Each wall is flat, endless, passes through zero and stands at right angles to its row. A trip goes straight from one point to another. List the walls that it crosses, first one first.

Walls:
(1): [10 72]
(2): [28  3]
(3): [-90 -16]
(4): [ 0 33]
(5): [-46 -42]
Trips:
[ -6 -49] to [ 46 -75] => 2, 3
[-41  19] to [-36 -30] => 1, 4
[ 46 -61] to [-37 -70] => 3, 2
[-33  51] to [-39 -42] => 5, 1, 4
[-13 -49] to [-39 -38] => none
[-23 -24] to [ -8 -23] => none

Walls:
(1): [-29  52  48  -4   4 -33]
(2): [ 30 -23  20  11  23  25]
(3): [-14  25   8   4 -30   7]
(4): [ 46  -1   7  30 -23 -53]
(5): [ 27  10   8  32 -23 -32]
Trips:
[-19 -30  11  56 -11   5] to [ 64   3   1  27  16 -82] => 3, 1
[ 10  13 -50   4   7  40] to [ 95   6  15   5  59 -17] => 4, 5
[-13  33 -16 -27   1 -47] to [-10   1   8  53  50 -18] => 3, 2
[  1 -42  -1   0  27   4] to [-15 -38 -14  12   8  58] => none

Walls:
(1): [ 12 -24  13  20 -19 -58   9   4 -55]
(2): [-50  31 -15 -14 -26 -34  27  13 -25]
(3): [ 21  37  28  -6 -18  29  19  -5 -20]
(4): [ -9 -31  -8 -34  20 -20  18 -15 -13]
(5): [ 36   6  10  21 -12  -7  27  -1  32]
(6): [  4  10 -35 -36 -15  69 -22  50   5]
Trips:
[ 32  19  -8  23  26  12 -33  29  14] to [-24  24  -6  36 -48  13 -25 -18 -13] => 3, 5, 2, 1
[-40 -32 -11  -8  46 -18  42  -9  16] to [ -8 -11 -32   7 -27 -15  29  -7  47] => 5
[  1   5 -21 -15  17  26  -9  -3 -32] to [ 95  23 -65  -7 -33  43  39 -17  31] => 4, 5

Walls:
(1): [ 22  -2   3  -3 -21  19 -24  63 -16   8  12   0]
(2): [-35 -10 -21  15 -23  46  10 -32 -21  11 -18 -42]
(3): [-13 -25  22 -24 -23  19  41 -37 -19 -17  31  10]
(4): [ 12  -9  13  81  95 -20  -7 -25  36 -63   4  -8]
(5): [-11   4  17 -19 -20 -10  19  -2 -17 -28   1 -13]
Trips:
[-20 -35  -1  12 -16 -11  18  30  12 -24  13  17] to [ 49   3 -24  -2  17   1  10  -5   2  -7 -33 -13] => 3, 5, 1
[-48 -25 -41 -16  -4 -10  52   8   9   3 -15  25] to [-35  -4  38   5  20 -11  20  19  -6  -5 -33 -31] => 4, 3
[ 13 -41 -20 -17 -12  55 -31 -40   5  25 -10  28] to [  5 -30  91  30 -21  29 -23  56   8 -36 -11  55] => 1, 2, 4, 5
[ 26 -19   2  47 -26  -4 -32 -17  12 -69 -49  25] to [ -1 -17  28  20 -40 -18  42  16   9  -3  26   8] => 3, 1, 4
[-15  47  41  16 -26  20 -27  37 -40  -6 -10  -1] to [-19 -25 -24 -15  52  32  28  29  -6 -13  54   8] => 3, 2, 4, 5
[  8  41  26 -13  13  13  29 -27  38 -41   5 -42] to [-28  10 -13  46  18 -17 -27 -20   5 -14  -7  -6] => 3, 5
[  0 -28 -24  60  26 -16  15  -9 -44 -12  13   5] to [-14  17  35  -9  -9 -22  53  20  24   4   6  24] => 2, 5, 4

Walls:
(1): [ 31 -25   9 -21 -28  35   2 -13 -35  55  16   6   7 -18   6 -14 -10 -47
   2  23]
(2): [ 14 -16   8  35  66   6 -13  44 -26  10 -35  10 -29  39 -23   9 -46 -73
 -21  -1]
(3): [ -4  10   1 -29  16   0  -8   6 -11 -27   8 -17 -35   5  -3  14  16  47
 -27  25]
(4): [-30 -35 -45  27 -16  10  13 -62   2 -42  13 -34 -13  19  29 -38  24  51
  49  44]
(5): [ 12 -17 -14 -15   0  14  32 -18   7 -31 -15  27  22 -56 -37  -9  45  -2
  -6 -11]
Trips:
[ 65 -12 -33   4   9  -5   3   9  28   7  30 -29  14 -21 -32  -1 -26  38
 -29  -8] to [ -6  36  78 -30   0  -2 -23  -9 -24 -14  13  13 -17  -6  15  29  -7  -2
  50  15] => 1, 5
[ 48   0 -61   4 -64   6  30 -45  27  25 -61   5  33  33 -42 -21 -23  42
 -62  11] to [ 51 -28 -31  12   3 -11  18 -24  51 -25  29 -40   9  40  -1  45 -74  -8
  15   0] => 1, 5, 2
[ -6 -42 -35  13  -2  16  44   0  22  32  26  -4 -15 -71  12  47 -35  14
  -1  -8] to [ 26 -49 -55  38  12 -31 -16 -60  -4 -33  18 -24  -3   1 -50  -5   6 -15
   2   8] => 2, 1
[-38 -35 -17  19 -22  50  24   7   7 -30  -4 -27   1 -17 -20  -4  32 -27
   2  15] to [-34 -39 -33 -27 -31  -1 -45 -67 -25  38 -34  -5 -17 -30   3  -1  21  44
  -5 -11] => 3
[  2   9  26  47  26 -46 -37 -34  -1   4   8 -45 -32  13 -16  33 -15  31
  59 -29] to [ 18  41  15   9 -34  -4  -8  14  14  23  44 -18  12 -24 -28  61  60 -25
  29 -60] => 2, 3, 4, 5, 1
[ 23  22 -11  35  17   4 -63 -10  32   6 -30  30  43  14 -20  11 -15   7
  43 -43] to [ -7  23  32 -19 -33  -1  -5 -12 -49  36  -7 -13  21  68   0 -38 -44 -20
  -2  26] => 1
[ -7   5  29  47 -16 -12  73  -7   5 -15  -3 -27  -9  32 -16 -28  25 -16
 -12 -28] to [ 41   8 -22   1 -23 -41 -19 -22   4  10 -14  74 -55 -10   6   7  21 -10
 -40   9] => 4, 3, 1
[ 18  30 -13 -13  13  -9 -10  42 -47 -21 -64  45  20  12  26 -16  16  31
 -70  25] to [ 43 -14  31   4  -5  -9 -10  16 -78 -26 -18 -13  -8 -19   6  35  -9 -25
 -54 -34] => 1

Walls:
(1): [ 14  29  13  17  69   3  20  77 -22  12  17 -17 -25  16 -25  49  -8 -54
  -3 -23  20   6  -6  -8   9 -50  -5   7 -17 -22 -27  28]
(2): [ -3  -3 -59 -11  45 -45 -68 -70 -39 -10  12 -17   9 -22  39  21 -17 -58
  45 -19 -55  55 -46  -3  23   3  -4   6   8   8  65   4]
(3): [ 32  56  18  41 -15 -33  -2  25  -7  -2 -13 -12 -19  15 -44  -4 -19  16
  27 -58   8 -49  40  19 -27  -1  -2  13   8 -32  15 -17]
(4): [ 11   6  24  50 -49   7  48  54 -29  41 -27  53 -18  37 -24   6 -34 -29
  -5  39 -24  21 -15  81  18 -10  -1 -17 -26 -24 -13   1]
(5): [ 54 -33   9 -45  45   4 -55  12  15  56 -46  26  21  -1  11  32  14 -27
 -29  -3   4 -35  10  73 -31  40   5  -1  19 -26  33   3]
(6): [ -3  36  38 -25 -18   3 -36  13  16  16  -4 -16 -40 -34  -4 -51  18  -4
  33 -16  19 -14  -7  12  35 -38   1   3 -15  -7 -11 -34]
(7): [-29  41   2  32  -5  11  -7  31  47  26  -6  -8  12  -9 -30  29  45 -43
   0   3  15 -40  13  45  24 -28   2  -4   8   0  -9 -12]
(8): [-49  30   3  -2 -18 -40 -43   2   2  60  16   6  -7  -9  47 -57  43  37
 -18  -6 -36  -7  33 -39  40   4  23 -26 -35 -34  52 -26]
(9): [ 13 -27  19 -17  62  44 -11  33  -7  26  16 -36 -25  38 -36  -1 -19   3
  -7 -31   1  12  41  19  50  44  27  -7  74 -12  21 -38]
Trips:
[-25  29 -35  26  29   9  64  -5  63  -7  40 -19   3 -36  17 -34  58  15
 -35 -25 -31 -18  44  54  38 -20  12   6  29 -15  22  30] to [-36  28  26   0 -35 -23 -36  24 -25   5  44  11  13  18   1 -22  67  15
  10 -21  15 -18 -15 -55 -21  26  57 -27  28  19 -30  12] => 9
[ 23 -24 -29  -3  -1  -4 -40  12  42  43  17   5 -32  18   1  40 -22 -16
  36 -68 -19  -9 -48  41  23 -43 -60  47  11  -4  71   9] to [ 54   4  20  39  35 -21   1 -33 -28  44 -32 -15  73 -30 -48 -18   6 -36
  27  28  -3  15  -5 -18  58  24  82  26  28  19 -24  43] => 6, 3
[ 37  32   6 -17 -13  66   4  72  32  10   3 -16 -32  -1   1 -10  51 -45
  21  29  10  17 -29  44  40 -53  58  -4  44  -3 -17 -36] to [-25 -52  63 -54  14 -40   8  51 -50   7 -29 -17 -20 -33 -23 -20  24  31
   1  -3  22 -49  -9 -18 -14  -1  12 -25  23  14 -44  56] => 4, 7

Walls:
(1): [-69   3 -77  29 -34   1 -13   8  68  27  22   5 -69  51  12 -30 -27 -30
  14 -33 -14   0  29   7  46  -4  52 -26 -15  -2 -12  14 -16 -29 -18 -13
  -1 -23  15  25 -44 -23 -47 -26 -28  47  38 -30]
(2): [-29   0  24 -25  -7  40 -20  -3   5 -19 -19  42  26 -51  21  28  -5 -18
 -17 -10   5 -27  26  35 -30   1   6 -30  18  -9  12  22 -66 -22  14 -32
  -5 -12  17  27  21 -21 -30  -2 -11 -34 -32 -13]
(3): [ 13 -13 -14 -31  -5  17  19 -11  -4 -25   4 -50  35  46  34   1 -11 -12
  21  36 -22  30  45 -25  -2  41  -6 -52  -7 -13  -6 -14   9 -11 -13 -16
 -20  26  51  12  17  -6  11  36 -17 -48  17  -4]
(4): [-20  30 -54  44  -8  11 -36  41  15   4 -15  -9   6 -16 -14  15  69  29
  21  47  19  33   0  28  -9  30  18  35  25 -13 -46 -42 -31 -44  -3  24
  30 -43 -25 -18  11  27  28  36  -3  14   8  23]
(5): [ 45  42 -16  -6   5  -7 -41  27  22   6   7   3 -12  22  -7  -9  44 -12
  -4 -27  -4  25  50   0  15 -21 -11 -11 -58  35 -10  68 -47 -49  12 -16
  16   4  -9  25 -43  90  22 -59 -36  11  14 -36]
(6): [ 37   4 -10  26 -32 -22 -21 -24  -2   6  -3  42  11  20 -44 -48   0  14
  -7 -23  10  28   9 -18  16   3   9  41   0  43  13 -30  -8 -50  31 -38
  25 -52 -11 -25  40   5  20  -3  13   0 -67  26]
(7): [-39  10 -41  44  -8  35  33 -20  15  71  30   0  -4  39 -37  31   9  -7
  13  14   1   0 -11 -21  24  25   7  -4 -39  26 -29  -8  21 -23  -8 -58
   2  17 -55 -46  54 -27  -7  20  16 -60  49  48]
(8): [-28  12  10  29 -14  12  37  37 -26  52  18  45 -54 -25   2  22  -7   2
 -38 -27  20 -10  36  -4  -2  -5  24 -23  57  12  -2  44  47 -37  -5   2
 -11  46 -33  -2 -22  18  17  23 -13   3   1 -38]
(9): [ -8  15  64  16 -12  34 -16 -38  55   3  38  -7  39 -17  38   3  53 -23
 -10 -34  33   0  38 -38   7  -8 -50  54   0 -24 -20 -10  22  43  17  77
   2   0 -14   9  28 -31   9 -43 -20   0 -33 -26]
(10): [ -4  36  -9  17 -20 -18  22  57  31  26 -30 -14 -27  20 -61   8 -43   4
 -17 -28  28   4   1  53  14  22  -2 -40  -6 -14  24  13  19 -12  10  -4
  32   3   0   3 -17  21 -55   5  -1 -69  25 -51]
(11): [  3  34  -3 -39  56   9   7  50 -29 -31  54  17  35  31  18  -4 -43 -16
  25 -14  -3  -3   6  22  -1  25  36 -24   1 -23  21   0  33  47 -26  -6
  -6   2 -30 -19  19 -78  47 -12  14 -33  -4  24]
(12): [ -1  60  76 -14  17 -17 -15  -4   7  -1 -14 -18  42   4   4  67  65  16
 -13  30  24 -14   2   1  22  53 -21  12  10  41 -26  16 -16 -39 -22  -7
 -41  15   8 -13  16 -42  17  -5  14 -19 -19 -36]
Trips:
[ 36  29 -21 -39  48  23  23  -3  14   9   9   5 -34  17   4 -40  42 -10
  43 -34 -26  30 -12 -44  16  -1  32   7  -9 -14  21  37  -7 -31  37  14
   7  15  18 -43  24   7 -24 -44   5   0 -45 -11] to [-45  19 -19  29  26  37  66   3  -9  -8 -24  34 -10 -20 -18 -27  -6  -3
  13  18  39 -41 -16 -35  20  14  25 -34 -40   5   8 -68  -5  46 -12  77
 -32 -50 -34  -5  30 -36 -12  -1  -4  45  14 -31] => 7, 5, 4, 6
[ 25  28  23 -30  79   7   8  68  -2 -19  50  67  39 -24   7 -27 -27 -34
 -41 -83  -7  51  19  53  13 -49  -5 -25  29 -36  -3  -3   3  39  26  24
 -33  15 -27  29 -23 -12  -5  -1  31   3  21 -35] to [-16 -37 -20  -9  10  15  -2 -12  42 -22   5  -5  26 -13   9  -2  24 -31
  -9 -29  32  41 -19   6 -29 -41 -12   3  27 -13 -34 -16   2 -13  48  60
  -6  -7  -7  11  -2 -41 -36   8  25  -4 -45  -9] => 5, 10, 8, 4, 11, 6
[-12  -7   4  26  -1  23  -3 -15 -10  10  19  39 -29 -10 -39 -19  78  41
   3  21  43 -39 -31 -14  19  13   7  32   1  -1 -14  31 -13   1 -29  -1
  28  -2 -36 -10  -8 -20  65  -1 -40  34   5  40] to [ 17  15  12  -6 -56  30  -3 -18  34 -46   2  38 -31  21  13 -43 -26  11
 -23  54  15  -2  29   2 -12   2 -17 -12 -50  11 -23  -6  -8 -45  82 -26
   3  11  16   3 -20 -52 -47 -12 -24  47 -39   5] => 1, 2, 8, 7, 12, 4, 3

Walls:
(1): [ 14  34 -38  -9  -5 -38 -45 -17  33  11 -21   7  16   3 -27 -11 -31 -27
  -1   5  15 -27 -49  -4  -3 -38  21   5  52 -38 -36  21  -3  50 -42  -9
 -65 -24 -20 -29  35 -16  -4  62   6  21  -2   6]
(2): [-53 -28 -25  25 -12 -30   3 -40  25 -37 -32  -3  -1 -56  34  27  19 -17
 -19  23  43 -24 -22 -39 -13   6  26   3   2  33  -3  -2 -18  21  19  14
  32  14   2  20  -6   3 -15 -51 -29  46 -24 -28]
(3): [-29  -2  10  26 -27  -8 -21  68  21   3  34  29 -43  12   7  22  13   8
  34   7  -1  70   7  45  -9  39  24  18 -36 -25   4 -11 -19 -35 -49 -75
  -5 -15   4 -36  54 -40  13  38  41 -10 -29 -14]
(4): [  9 -24  11   9 -86 -28  84 -24  39  22  14  12  47 -12  13   1  20  20
  -8  30  70   7   9 -31 -43  48 -25 -16 -56  37 -35  61 -10  14 -39 -10
 -59  35   1  76  -9  18  47  -6  32   7  46  18]
(5): [ -9  21  29 -15  34  43 -20  -9  32  90  15  36   0  12  -6 -12 -50  59
  18 -19  40  42  25   4  29  19 -19  38 -49  24  49  53  -2 -17 -18 -34
  20 -17   7 -27  15 -15 -22  21   5  17 -10 -41]
(6): [-25   7 -21 -75  34   5 -10  25  -9  -7  36 -27  31 -45 -40  20  23  18
 -42   0 -24 -17 -64 -11 -89  19  33  41  16  -3  -6  18  23  24  39  19
 -75  -9   4  -4   5  30 -54 -10  14  -5 -17  18]
(7): [-32 -14  17  13 -56 -24  23 -14   0 -20  35 -15   2  37  52  48  -8 -25
  -7 -21 -11 -20  -7 -27  39 -24  28  -5 -41  -9 -23 -27   7 -43  24  -6
  17  -4 -20  31 -23  51   6  -4  30  25  12 -23]
(8): [ 46  55   5  33   5  22 -24 -19 -58 -19  55   0 -33   6  -6   7   8   9
  24  27 -41  19  24  24 -43   4  57 -36 -16   9   3   5  18  23   2  -3
 -18  -6 -30 -42   2 -26 -13  34   3  44  11  48]
(9): [ 15  18  45 -10  14 -17  61 -23 -26 -14 -17  -8  -7 -25 -78  -4 -12 -16
 -35  24  19 -37  16  15  38  32  25  27   3  29  26  17 -49 -12   1 -30
   6 -33 -23  18  27  25  17   2   3   8  11  31]
(10): [ 33  32  17   2 -42   6 -59  28  21   9  51 -13  -6  45 -20 -12  19  36
  14  29  25  14 -31   8 -26 -18  68  -4 -33 -35  47  56 -24 -63 -14  11
 -28   0  26 -13  27  21 -23  28  37   0  -3  -3]
(11): [-14 -23  31  18 -12 -36   9  45  -4 -50 -35 -35  30 -38 -44  17 -14 -48
   0   8  -8 -12 -58 -16  -4 -17  51  65  55  -8   9  23  10 -15 -25   6
 -13 -35 -26  -3   6  37   9  25  41  -3 -45 -53]
Trips:
[ -8  -4  55  -3  25 -10 -40  10   6  -3 -16  18  17 -21  20 -37  21  54
   5  11 -23  -3 -39  -4 -25 -13 -46   5  24   9 -22 -27 -16  16  -7  11
  70   8 -31 -22  13  -1  52  40  42 -10  21  24] to [  2   2  23  23 -24 -37 -22  18 -12  -9  12  10 -28  -5   3   7  27 -38
  29  66 -58  12  47   7 -15  18   6 -25  39 -14 -54 -32 -48   2 -30  25
  15  57   3  -8   8   0 -34  24   9 -15  36 -11] => 8, 11, 10, 7
[ 22 -29   4  26 -26 -38 -26  21  14   5  56  31 -10 -30  -9  33  20  33
  23  50 -16 -13  -2  51  27  10 -15 -55 -10  67 -18  10 -26   3  19  25
  40 -30 -19  20  -3  37 -10  14  28  27   8  30] to [ 28  30 -17  20 -20   4  40 -24  -8  33  15 -21 -25   6  -5 -71 -20 -10
   8   6  45   2  -6  12  -2  51   2  44  13 -29 -19 -12 -12  13   0 -24
  -6 -10 -10  12 -23 -20 -47  22 -37 -63 -32 -15] => 5, 2, 7, 1, 8, 10
